Each row of a before or after table is a point. One or more steps were done to the points. Then noise was added and the rows were shuffled. The steps act on columns, c1 being the first. What was done? A step turns or swaps two columns, mirrors them in a line or flattens them onto one, adds a multiple of one to another, or multiplies or shifts one. Angles are multiples of 10 degrees, from the lower column toward the higher: turns from -170 to 170, lines from 10 to 170 but not 90. Use the fewest steps. Two steps may share a column if one is a turn and the other turns, adds or multiplies; they go together, in the order done. Otherwise the lowest column goes first.

Before:
[[-52   8]
 [-15  -4]
 [ 40 -22]
 [ -2 -26]
 [ 14 -18]
 [ 18 -26]
 [ -3 -11]
 [ 10  18]
 [ -9  79]
 [-39  35]
 [ 25 -16]
 [ 30 -12]]
After, 12 rows:
[[-26  44]
 [-74  26]
 [-21  -4]
 [ 22 -43]
 [ 12 -27]
 [  2  52]
 [ 22 -13]
 [  7 -31]
 [  7   2]
 [  7  12]
 [ 23  -9]
 [ 19 -28]]
Steps: mirror c1 and c2 in the line at 130 degrees

Before, 11 rows:
[[  9 -37   9  11]
 [-25  12 -85  35]
 [-17   6   9  33]
 [-22  -4  19  16]
 [ -9  10   5  -3]
 [  4  13   6  11]
 [-12   5  27 -97]
 [ -8 -15   8  10]
 [ 16  13 -13 -66]
 [ -6   4   3  26]
 [  1  11 -23  16]]
After, 11 rows:
[[ 36   9   5  14]
 [  9  20  23  -7]
 [  2 -79   4  15]
 [-53   7 -82 -33]
 [  6  17 -10  -7]
 [  7  29   3  14]
 [ 29  -6  -8  15]
 [ 14 -30  -2   9]
 [ 18   6  13   9]
 [-56  27 -24 -37]
 [ 41  25  63 -59]]
Steps: turn c1 and c4 by -140 degrees; turn c3 and c4 by 130 degrees; multiply c2 by 2

Before (11 x 6):
[[ 12  21  13 -25   9  22]
 [-14   5   6   0 -40   1]
 [-16 -13  18   0   3 -34]
 [ 25 -15  -5 -48  -9 -34]
 [ 41  41 -10   1 104  -9]
 [ -9 -22 -26  -4  31 -11]
 [-13  16   2  -2 -23 -25]
 [ -7 -13  16  -5 -36  23]
 [-10 -13  -4 -12   4 -13]
 [ 42  30  -2  10 -40 -20]
 [ -8  22  -7 -30 -37  13]]
After, 11 rows:
[[-18  24  -4 -56 -36  14]
 [-21 -11  -4  -8   4 -13]
 [ 50 -13  -8 -55  -8 -34]
 [ 23  17  18 -17   8  21]
 [-28  15   6 -18 -23 -24]
 [ 82  41  -3  73 105  -9]
 [-31 -16  18   4   1 -34]
 [-15 -16  14 -31 -34  24]
 [-17 -18 -33  17  31 -11]
 [-27   4   5 -26 -38   2]
 [ 84  30   3 -16 -40 -20]]
Steps: multiply c1 by 2; turn c2 and c3 by 10 degrees; add 0.7 times c5 to c4

Before:
[[  -7  -48  -16  -19   -2   10   26   17]
 [  -6  -41   17   10    0   46  -56   -4]
 [ -30   35   20   56   17   17    5   20]
 [   0  -14  -45  -14   18  -13  -17  -31]
 [ -30  -26   -4  -26   29  -19  -43  -15]
 [ -67   10   14  -39   27  -17   -9    8]
 [-107   -8   18  -22  -19   -5  -30   17]
 [ -37  -34   -3   -3   -9    6  -26   -4]
 [ -52   22   -8  -38   22   10   14    9]
 [ -31   31   35   25    5   -3   22  -71]
 [  10  -18   13  -22  -62  -25   -6    7]]
After:
[[ -17  -36   13   -6   -9   48   30   -8]
 [   6   25  -10   71  -19   57   11   11]
 [  -3  -41   11   -8   -1   81  -54    1]
 [-101   -9   10   29  -14   38  -30  -20]
 [  -6    5    0  -16   24   24  -17   24]
 [  -5  -20   -2  -24    1   16  -11  -65]
 [ -78    0    1   -2  -16   18   -7   26]
 [ -28  -32    5    3    7   43  -33   -3]
 [ -14   11   -7   39   68   41   19   15]
 [ -43  -28    7  -18    7   19  -40   30]
 [ -63   18  -11    1   -5   48   13   23]]
Steps: turn c1 and c4 by -30 degrees; add 0.3 times c7 to c4; flatten c2 and c3 onto the line at 160 degrees; turn c5 and c8 by 100 degrees; shift c6 by 40

Before, 12 rows:
[[-13  26   9  24 -46 -27 -81 -41  -9 -22  -7]
 [ -6  15  31   2  -4   2 -57  34  19 -23   5]
 [ 16 -31   4 -32  36 -46  23  27  43  43  25]
 [ 10 -21   6  36 -17 -21 -28   2  42 -31  -7]
 [ 16 -23 -17 -14  58   6 -18   4  62  36  21]
 [-23  46   8   1 -17 -25 -41 -25  43 -43  -9]
 [ 24 -31 -29 -37  40 -12   8  21  36  -2  66]
 [ 52  13  18  15  39 -21  -7  10  30  -1  24]
 [ -7  45 -21  46 -23 -40 -67  20  17 -26 -12]
 [-65 -16 -15   8  40 -30   6 -29 -27 -28  -1]
 [-27  -7 -41 -49  17  10  11 -27 -30 -25 -39]
 [ 15   9 -12 -16   2  44  27  21  40  35  42]]
After, 12 rows:
[[ 35 -34   0  39  12 -51  -8 -18  44   3 -14]
 [ 10  46 -21 -31  14 -39   0   6  22 -71  34]
 [  7  23  10 -19   2 -24  -3 -13 -35 -60  15]
 [ 31 -19 -18  25  50  11 -28 -43  44  -5  -3]
 [ 74  14  21  13  35 -21 -17 -20  30 -41  17]
 [ 47 -39 -30  72  31 -11 -11 -16  36 -46   1]
 [-45 -18 -14  -7  26 -30 -21   2 -44 -64  10]
 [ -5  -5 -41  -8   5  11  -7   7 -41 -62 -66]
 [ 34   5 -14  45 -13  50   2 -19  42  -4   6]
 [ -4  46   3  -8   0 -26   0 -47   6 -74  -2]
 [ 15  17  29   5  19   3  -9   2  36 -64   3]
 [ 31 -23   6 -26  -1 -30   1 -37  34 -67  26]]
Steps: shift c1 by 20; mirror c4 and c11 in the line at 60 degrees; flatten c5 and c7 onto the line at 150 degrees; turn c8 and c9 by 50 degrees; shift c10 by -40

Before, 11 rows:
[[  2  47  16  10 -17   5 -20 -53 -11  26  -3 -45]
 [ 42  13 -13  41   1 -36  18   7 -36  -1  29  44]
 [  8  -1 -13 -14   5  42   8 -31  19  38  -6 -29]
 [ 15   3  22  15   3 -40  66  26 -42   0  11  16]
 [  1  60  -3 -39   2  12  -2  -9  37  30  -6 -26]
 [-23  29   4  13  17  21 -11  42  21  43 -16   7]
 [ -3  -8 -13  40 -18 -19  15  21  -5 -33  28  21]
 [ 24 -13   2  -5  45 -71  32 -21 -30   2  -2 -27]
 [  5   3  12 -26  31 -33  16 -49 -18  41  52 -54]
 [ 15  13   2   9 -23   1  -1  30  41  49  -8 -19]
 [ 15  65  -3   6  15  39  -7  -4  26  35   1 -70]]
After, 11 rows:
[[ 38  12  -1  41  24 -44  21 -13  29 -20 -31  47]
 [ 28 -10  19  -4 -16 -83  25   8  50  20   3 -30]
 [-11 -11  -3  40  18 -27  18  -1  -8 -21 -26  32]
 [ 16  64  -7   5 -28  41  -6  47 -10 -63  -5 -54]
 [  3  59  -3 -18 -25  13   0  12 -28 -60  33 -24]
 [  5   4  54  15  25 -72  47  13  35  -1 -10  31]
 [ 17  -1  -8 -11 -14  38  13  -2 -13  39  13 -41]
 [-36  28  -1 -10 -26  26 -13  19  -5   1 -21  25]
 [ 21   1  21  38 -14 -43   9   1  35  35  41 -72]
 [  4  13  -1  -6 -11   1  -3  38 -49  31 -13   6]
 [ 21  46   6   0  21  15 -28  -8  -4 -43 -11 -65]]
Steps: turn c1 and c8 by 20 degrees; turn c8 and c12 by 40 degrees; add -1.5 times c2 to c10; add -0.5 times c7 to c6; turn c3 and c7 by -30 degrees; turn c4 and c11 by -70 degrees; turn c5 and c9 by 140 degrees

Before:
[[-31  19 -19 -31  50  54  33 -26  -8  13 -31   4  38  15]
 [ 17 -14 -14 -18   5  -5  30 -11  -7   0 113  22 -22  13]
 [-18  34 -10 -18  35 -26  22 -18 -11   6   5  11  18  21]
 [ 17 -22 -30  -4  81  37 -20 -11  29  11  10 -47 -10 -28]
 [-19  10 -49  64  -7  18 -36 -25  38 -16  80 -44  -1   6]
 [ 23 -15 -15 -12 -33  50  -9 -13  -7 -16 -31  25 -16  30]
 [ 27  -2 -20 -56 -40  -4  21  23 -11  -4  41   2  -7  23]
 [ 29  11 -44 -39 -37 -16 -25 -29  -6   9  -7  22  30   3]
 [-40  -3  -6 -42 -27 -25 -12  11   1 -38  59  18  36  10]]
After:
[[ 27  57 -17  19   2  -8  19  22 -47  -3 -51   4  -4  24]
 [ 13  33 -24  23  -2  33 -28 -16  -7   5  21 -46  -6 -34]
 [-48  65 -11  48  -1 -32  17  13 -34 -41 -38  18  34   9]
 [ 29  66 -43 -15   2 -18  -7 -25 -40  17 -12  31  39   5]
 [ 24  42 -14 -26  -1  44 -25 -11  -5 -14   7  30 -24  28]
 [-11  90 -11  -1   3 -27  36 -18 -14   2 -25   7  16  26]
 [-22  68 -50  96   9  13 -38 -26  51 -18  20 -44 -11   4]
 [ 20  42  -5  92   1  -3  17 -15 -14   2 -72  17 -22  11]
 [-33  70 -23 -32   0  54  54 -24 -25  17   2   7  37  18]]
Steps: shift c2 by 60; turn c4 and c9 by 110 degrees; turn c4 and c11 by -120 degrees; multiply c5 by 0; add 0.7 times c13 to c7

Before, 13 rows:
[[ -9 -66 -10 -36  -2 -25  75 -16 -31  24   6 -19  -9  29  11   4 -30 -31
    4 -47]
 [ 29 -14  47  21 -11  23 -18  -8  11 -56 -47 -14 -57 -15  11  34   3  24
    4  13]
 [ 15 -58   4  24  16   8   7  10 -20   2  12 -20 -34   0 -22  26  29  -6
  -21  -2]
 [  2 -21  47  50 -13 -15 -46 -13  19 -21 -13 -25 -44 -27  14 -34  -8  42
  -18  16]
 [ 15 -58  49 -39  -6  -8  24 -28 -21  39  22 -18  -7   2  -5  25  24  11
   13 -49]
 [ 15 -19  31 -10   5 -17  43   2 -45  25  14 -20   3  24   5  30 -10 -24
   32  20]
 [ 16 -29  48  -7   8  -7  15  -9   0   2  10 -11   8  21 -50  10   7 -69
    2 -44]
 [-13   8   7  44 -34  49 -14  20  10 -17  18  -7 -65 -39  66 -28  -6  27
   -3  -3]
 [ 23 -20  11 -35 -24  -7 -16 -12 -24  -8 -14 -13 -24 -17 -26  10  26 -29
  -18  16]
 [-30  16 -36  45 -60  26  68  15  20  62  13  27 -52  37  -1 -39 -20  30
  -11 -27]
 [-28   2  25  49 -10  31   2  23  -2  13 -26  56 -88 -44  55 -25 -12  38
  -27  18]
 [ 59 -26  29  12  -4 -10  21 -29 -35  -7 -11 -13  19  -1   0  19  23 -26
  -27 -21]
 [ 13 -23  24  21   9  36 -17  12  33 -31 -28   4 -15 -52  18 -29  11  46
    2  26]]
After:
[[-16 -23  12 -34  24 -17   9  -2 -24  -9 -15  -9   5 -18 -26  10  27  36
  -16  17]
 [-12 -17  47  -7  -5 -13 -15  -4   1   4   5 -13 -39  20 -50   8  14  56
    8 -44]
 [  4 -34  51  20  16 -33  17  13   9 -54 -47  -3  59 -13   7  36   7   5
    2  12]
 [ 39 -26  22  49   6  21  -5  12   1  13 -16  56  92 -44  57 -24 -13   8
  -25  19]
 [ -1 -64   3  26 -18 -10  -3  18 -19  -2   8 -22  25  -1 -27  23  28  19
  -19   0]
 [ 48 -12   7  39  35  -2   7  21  14 -19  17 -17  70 -40  67 -28  -7   8
   -2  -5]
 [-25 -16  35 -11 -12  -4 -44   6 -44  23   8 -23 -16  25   3  29  -8  18
   29  23]
 [-39 -17  31  11   0 -59 -20  -2 -32  -5 -13 -14 -31  -5   1  19  22  10
  -25 -23]
 [-19 -66  51 -40   2 -24 -23 -22 -25  43  18 -21   9   1  -5  26  19  -8
   13 -48]
 [-16 -65  -8 -35 -13  10 -74 -25 -34  24   4 -22  -8  26  12   4 -29  29
    5 -47]
 [ 26 -38  25  20  -5 -20  19  25  35 -30 -28  11  38 -53  17 -29   9 -32
   -1  29]
 [-14 -37  44  50  23   3  42 -10  23 -25 -18 -21  56 -27  13 -36  -8 -17
  -15  18]
 [ 38   0 -35  46  51  18 -76   8  20  62  19  23  60  41  -1 -41 -24  -2
  -11 -31]]
Steps: turn c1 and c6 by -120 degrees; turn c6 and c8 by -30 degrees; turn c13 and c18 by -150 degrees; add -0.3 times c13 to c2; turn c5 and c7 by 170 degrees; turn c11 and c12 by -10 degrees

Before:
[[ 10  25 -12  49 -13 -21  -8   1  34   6 -22  25 -21  -9  25  13 -31  34
  -30 -18 -10   9 -15  59]
 [ 28  12 -18  -7  60 -20 -14  40 -28  50  16 -29  36  30 -30 -36  26 -18
   44  49 -12  20  23 -21]
 [-46  16  21  18 -20 -53   9 -11  14  -6 -21  27 -24  -2  12  17 -31 -17
  -10   8  47  17 -12  13]
 [  3  31 -35   2 -11 -22 -33   3 -19  17 -14  12 -53 -43   6  15 -45  41
  -24  11 -39 -43   4  20]
 [ 13 -17   4  35  21 -19 -14  41  -7   1  35   1  10   5 -25 -26  33 -27
   40  -3  18   2  71   5]
 [ -2  37 -36  12   6 -12 -39  -3   9 -34 -28  -3 -16 -67  20 -16  -1  -1
  -38  19 -43 -19  -2  47]
 [-43  15 -42 -34   1 -52 -33 -41  33 -41  34 -13  34  25  39  51 -35 -39
    0   4  16  30  33  -1]
 [ 14   0 -73 -30  85   0   3   7 -21 -14  -5   7   2 -42  16 -22 -11  13
   10  13 -45 -24  27   9]
 [-35  -5  18  10 -23 -47  -9 -23  55 -42  31  33 -27  33  -8  20 -54 -18
  -28  16  -4  31  -2 -26]
 [-51  54 -13 -21  31 -80  -7 -21  32 -46  46  -7  36  15 -11  19 -34 -37
    4 -27   1  24  32  -2]
 [ 18  46  -7  32  12 -29 -16  -2  -9 -13  11  36 -38 -41  29  23 -19  39
  -25  49  -4 -12 -14  61]
 [ 38   7   3  32  31 -13  10  50 -22  13  32 -51 -47  14  -9 -62  20 -27
   34   5  24  38  52  27]
 [ 52   2 -34 -27  57 -13 -12  20 -42   3  38 -34  50 -21 -16 -28   5 -12
   14   0   9  11  21 -46]]
After, 13 rows:
[[  9 -17  -1  35  18 -21  -3  42  17  19  14   1  12  -5 -15 -24  33 -30
    0   1  18   3  72   6]
 [ 58   5 -39 -27  57 -12  -5  22  45  20  16 -33  49  16  -3 -30   5 -12
    7  10   9  11  17 -48]
 [ 13  -1 -73 -24  85  -2   0   7  18  -8  -9   3  -2  43  24 -21  -9  14
   11   6 -48 -23  29   9]
 [ 28   8 -25 -12  64 -18  -8  39  37  38  30 -29  38  -2 -14 -34  27 -19
   10 -58 -13  21  23 -19]
 [ -1  35 -33  11   5 -11 -14  -4 -12 -33 -25  -5 -17  67  15 -20  -3   4
    4  21 -41 -21  -1  46]
 [-44  17  19  16 -18 -52   3  -8 -14 -14 -12  27 -21   4  13  17 -28 -20
    1  -8  42  18 -10  14]
 [ 18  46  -4  32  10 -31  -7  -4  -1  -3  -1  33 -36  59  28  24 -22  39
    2 -23  -4  -8 -11  59]
 [-36  -5  22  10 -22 -47  -5 -25 -50  -5  -6  34 -26 -24 -22  23 -53 -13
   -3 -26  -7  33  -3 -27]
 [ 14  27   0  53 -14 -19  -2   0 -40  -7  -8  24 -20   1  13  12 -32  37
    0  20 -11  11 -16  62]
 [  0  32 -35  -1 -14 -22 -13   5  20   3   3  10 -54  42   9  13 -46  42
    5  14 -41 -43   2  21]
 [-52  53 -13 -20  31 -80   1 -23 -26  -2  -4  -6  35 -28 -19  18 -32 -38
   -1  15  -2  28  36  -2]
 [ 37   3  -4  32  31 -15   4  50  26  17  19 -49 -47  -9  -2 -63  17 -28
    0 -11  22  37  48  28]
 [-45  18 -41 -34  -1 -50 -16 -41 -42  -7  -7 -11  30 -18  27  49 -35 -36
   12 -20  15  28  35  -4]]
Steps: flatten c3 and c19 onto the line at 170 degrees; multiply c7 by 0.4; mirror c9 and c15 in the line at 100 degrees; flatten c10 and c11 onto the line at 40 degrees; turn c14 and c20 by -150 degrees
